Each row of a before or after table is a point. One or more steps were done to the points. Then noise was added and the rows were shuffled. The steps act on columns, c1 being the first. Write out the steps. A step turns or swaps two columns, mirrors them in a line or flattens them onto one, adds a multiple of one to another, or multiplies or shifts one. Angles are multiples of 10 degrees, from the lower column toward the higher: turns from -170 to 170, lines from 10 to 170 but not 90. Use the fewest steps. Two steps may share a column if one is a turn and the other turns, adds or multiplies; they go together, in the order done. Otherwise the lowest column goes first.

Before (11 x 3):
[[-4.7  1.9  1.7]
 [ 0.9 -5.8  3.3]
 [-0.3  1.9 -0.7]
 [ 3.5 -2.1 -3.5]
 [-1.7 -2.9 -3.0]
 [-1.8 -3.1  2.7]
 [ 2.9 -1.7 -4.9]
 [ 3.4 -0.8  1.1]
 [-2.4  2.8  1.0]
 [ 0.2 -0.8 -0.4]
 [ 1.9 -5.2  1.6]]
After, 11 rows:
[[-2.7 -0.2 -4.8]
 [ 3.7 -0.7  2.1]
 [-1.1  2.9  3.2]
 [-3.0 -2.6 -0.1]
 [ 4.1  1.4  2.3]
 [-5.6  1.0  1.1]
 [-1.7  0.1 -6.3]
 [-1.0  0.3 -0.5]
 [ 2.4 -0.2 -0.5]
 [-6.2  1.7  2.5]
 [-0.6  4.2 -2.8]]
Steps: turn c1 and c3 by -20 degrees; turn c1 and c2 by -130 degrees

Before (9 x 8):
[[ 1.4 -1.7  0.9  1.6  2.1  1.1  0.4 -1.1]
 [-4.2  8.5 -8.0  1.0 -3.4  5.6 -1.6 -0.1]
 [-7.3 -2.0  0.5  1.0 -1.8 -0.7 -1.0  3.3]
 [ 2.3  0.1 -0.9  1.1 -2.4 -2.5 -0.9  3.7]
 [-0.4  0.4 -0.3 -2.3  0.1  1.0 -3.5  6.2]
 [ 1.6 -2.1 -6.2 -2.7 -1.0  0.3 -5.0  3.8]
 [ 1.1 -0.3 -1.2 -1.1 -2.9  2.5  0.0  0.7]
 [-0.1 -1.6 -0.6 -3.3  0.2 -1.0 -4.0 -1.1]
 [ 0.1  0.1 -6.3 -3.2 -0.5 -1.8  3.1 -1.6]]
After:
[[ 1.3 -0.6 -0.2 -1.9  2.6  0.9 -1.4 -1.2]
 [-7.1 -0.6 -0.7  3.6 -2.2 -0.6  0.6 -2.4]
 [ 1.3 -0.6 -1.3  1.5 -0.4  2.6  1.7  1.0]
 [-0.6 -0.1 -0.2  8.8 -2.0  0.9 -2.5 -0.2]
 [ 0.2 -3.0 -3.6 -0.4  0.9 -2.1  2.2  3.4]
 [-4.1 -0.1 -0.5 -0.7  0.6  5.6  1.5 -1.3]
 [-0.1 -1.0 -1.4 -0.2 -3.6 -1.0 -2.7  3.5]
 [ 2.2 -0.3 -0.2  3.9 -4.0 -2.5  1.4 -2.1]
 [ 1.7 -3.8 -4.9  5.8 -4.0  0.4 -2.8  1.1]]
Steps: flatten c2 and c3 onto the line at 50 degrees; turn c4 and c8 by -110 degrees; multiply c4 by 1.3; turn c5 and c7 by -50 degrees; add 0.7 times c6 to c5
